Rows are points. Each copy is the shape, with its points in the same order, turned, moved and blurred by noise. Say if it was mirrored as well.

Shape (7 x 3):
[[ 55 -27 -28]
 [ 36 -12 -29]
 [  8  12  37]
 [-19 -20  -7]
 [  8  19   8]
 [-47 -28  22]
 [-36 -20  -2]]
Copy 1:
[[ 54  -6   3]
 [ 36   8  -8]
 [-27   7  41]
 [-18 -22 -11]
 [ -6  18   7]
 [-60 -37  -2]
 [-37 -26 -20]]
Copy 1 is: only turned
Copy 2:
[[ 32 -59 -21]
 [ 26 -36 -20]
 [  6   2  38]
 [-28  -9 -12]
 [ 13   6  12]
 [-60   0   9]
 [-43   2 -11]]
Copy 2 is: only turned

Shape:
[[ -1  24   2 -16]
 [  9  -5  54 -38]
 [ -1 -15 -27  36]
 [ 17  25  -9  -4]
 [-27  -4  25   6]
 [-28  -8  -2 -11]
 [ 28  22  -4  18]
 [-12   0 -20  19]
 [ 15  39 -21   1]]
Copy 1 (9 x 4):
[[  2  14  17  18]
 [ 24  18  39 -37]
 [-15 -25 -41   8]
 [ 10  16  -1  22]
 [-25  -4  17 -21]
 [ -8 -21  20   3]
 [  7  24 -26  11]
 [-19 -15 -16  17]
 [  7  22  -9  37]]
Copy 1 is: mirrored
Copy 2:
[[ 26  16  -8  -9]
 [ 25 -42 -31 -28]
 [-17   7  41  30]
 [ 35  22   8  -2]
 [-12  -9 -23  18]
 [-24   9  -7  -4]
 [ 37  -1  24  20]
 [ -7  19  22  18]
 [ 35  32  15   9]]
Copy 2 is: mirrored
Copy 3:
[[-17  27  25  -2]
 [-46 -13  60  21]
 [ 31  -8 -18  -4]
 [  2  32  19  11]
 [-10 -21  29 -24]
 [-24  -5   0 -19]
 [ 24  23  21  14]
 [ 15   2  -7 -12]
 [ 12  48  13   1]]
Copy 3 is: mirrored
Copy 4 (9 x 4):
[[ 16  15   1 -24]
 [ 31 -16  51 -46]
 [ -7 -23 -22  28]
 [ 27  16  -4  -3]
 [-19 -14  20 -22]
 [ -8 -17 -10 -32]
 [ 22  14   5  21]
 [ -8  -9 -20   5]
 [ 23  31 -15   4]]
Copy 4 is: only turned

Shape:
[[-19 -14 -16  -2 -18   8]
 [  4   3  -5  -2  13 -10]
 [  9  -6  28   7  -2  21]
 [ -5  -9  39  -6  14  -7]
 [  9 -16 -19 -27   7  -9]
 [ 10  15 -10  20   5  -4]
 [  4 -14 -15 -24 -21 -10]
 [-44  -5  21  13  -4  43]
 [  8 -18 -13 -30 -17   6]
 [  8 -13  -4 -38   5  -3]
 [  7  38   9  13   7  -8]]
Copy 1, 11 rows:
[[-18 -24 -16   4   0  20]
 [ -2  14 -16  -3  19   4]
 [ -7  11  25  11   4  19]
 [-11  15  25 -14  30   9]
 [ 14  -7 -26  -7  28  23]
 [  1  15 -17  12  -5 -10]
 [ 17 -23 -16 -14   8  17]
 [-60  -1  18   9 -11  29]
 [ 16 -24 -13  -7   9  34]
 [ 11  -2 -11 -17  26  34]
 [  0  36  -6 -12 -12 -12]]
Copy 1 is: only turned
Copy 2:
[[ 12  -4 -22   9 -15   1]
 [  5   9  -7  -2  22  10]
 [  3 -18  22   9   5  27]
 [ -2 -14  30  -6  21  -1]
 [ 12  -6 -28 -23  15  11]
 [ -3  17 -10  23  21  23]
 [ -2 -18 -34 -11   2   4]
 [ 21   2  33  23 -39   2]
 [  6 -19 -29 -19  -7  20]
 [  5 -10 -16 -36   9  11]
 [-25  26   5  16  22  22]]
Copy 2 is: mirrored

Shape, 13 rows:
[[-30  12  -1 -13  15  22   4  -1]
 [-25   0  16  16 -38  34  -7  30]
 [ -5  25 -26  -4 -11  30  -2  13]
 [ -9   6 -25  22  19  19  -2 -15]
 [ -8 -27 -23   1 -37  -9 -11  -6]
 [  0  15  -3  13   1 -19   9  -3]
 [ -3   3  -5   9 -18   6 -36  37]
 [  7 -13  -7  -6   3  35 -19 -17]
 [ 26   1 -17 -26   2  -3   4  25]
 [ 19 -36  23  15   2 -27   5   8]
 [ 13 -31 -26  20 -25   5  -9 -23]
 [ -7   2  33 -15 -18 -24 -17 -18]
 [ 30 -34 -11 -21  -9 -15  10 -20]]
Copy 1 (13 x 8):
[[ -1  12  18   5   1 -24 -13 -13]
 [-19 -14 -12  29 -34   0   2 -44]
 [ -9  24 -11  25 -11  -4   1   1]
 [ 25   6 -17  11   3 -34  -5   6]
 [  1   2 -42 -29 -25   9  -8 -15]
 [ 17   2  -4 -13  -3  -8  32   1]
 [  3 -16  -7  20 -43  18  -3  -1]
 [  8  -4 -22  11  17   0 -30  -4]
 [-20  -4  -3 -10  -2  15   5  32]
 [  8 -53 -13 -31   3   4  18  -5]
 [ 16  -7 -60 -16   0  -1  -5  -8]
 [ 20  -7  13 -28   2  31   7 -33]
 [ -4 -14 -30 -45  24  16  -2  10]]
Copy 1 is: only turned
Copy 2, 13 rows:
[[-14  18   5 -11   0   8  19  34]
 [ 33  12  -8  18  -5  45  -9  18]
 [ -5  30 -25 -20   7  25  -8   5]
 [-14  33   2   4  10 -11 -16  14]
 [ -2 -12   7  -8 -27  21 -32 -13]
 [  6   7 -13  -4 -11 -23  -1   4]
 [ 33   0   0 -13  17  26  -9  -9]
 [-29   7   8  10  16  23   2 -11]
 [-11 -24 -40 -13  19   4   3  -5]
 [ 13 -47   3  27   3 -20  -5  -5]
 [-12   2  11  16 -14   8 -37 -26]
 [  7 -19  12   8 -27   2  35  -8]
 [-41 -32 -14   8 -12  -7  -8 -20]]
Copy 2 is: only turned
Copy 3, 13 rows:
[[-34  -3  -3   7  -1   0  24  24]
 [ 25  -5  13  37 -25  -5  29  30]
 [ -6  17 -24   7 -22 -15  30  12]
 [-27  22 -28  15  -7  21   1  18]
 [  1   3  -5   6 -41 -18 -33  29]
 [ -8  13   4  -2   9   3  -9  -4]
 [ 30 -20 -25  15 -10 -16  10  15]
 [-25 -11 -24  15 -42  13   6   7]
 [  3  -7 -13 -40 -21  -1   9  -1]
 [ 12 -23  22 -10 -15  31 -35   0]
 [ -5  12 -14  14 -53   9 -36  14]
 [-18 -32  22  14 -12 -20 -21  -7]
 [-20  -9   6 -31 -46   8 -34  -3]]
Copy 3 is: mirrored
Copy 4, 13 rows:
[[ -5 -15 -17 -13  -9  16 -34  -6]
 [ -7   7   0  37 -45 -15 -42  24]
 [ -6  20 -25  -3 -20  -1 -14  -5]
 [ -3  -2 -22   2  17 -14 -17 -15]
 [-36   1  25  32 -21  -7   6 -10]
 [-10  16   9   8  18  12  -9   7]
 [ -8  34  24   2 -33 -17 -31  -3]
 [ 16 -18  -4   1 -18 -11  -3 -23]
 [-18  11  11 -30 -21  -4  15  18]
 [  3 -14  53   4  10 -13   4  24]
 [-13  -7  12  38  -7 -26  14 -18]
 [  2  -3  44  11 -11  40  -7  -4]
 [-16 -22  28  -2  -8  -1  43  -3]]
Copy 4 is: only turned
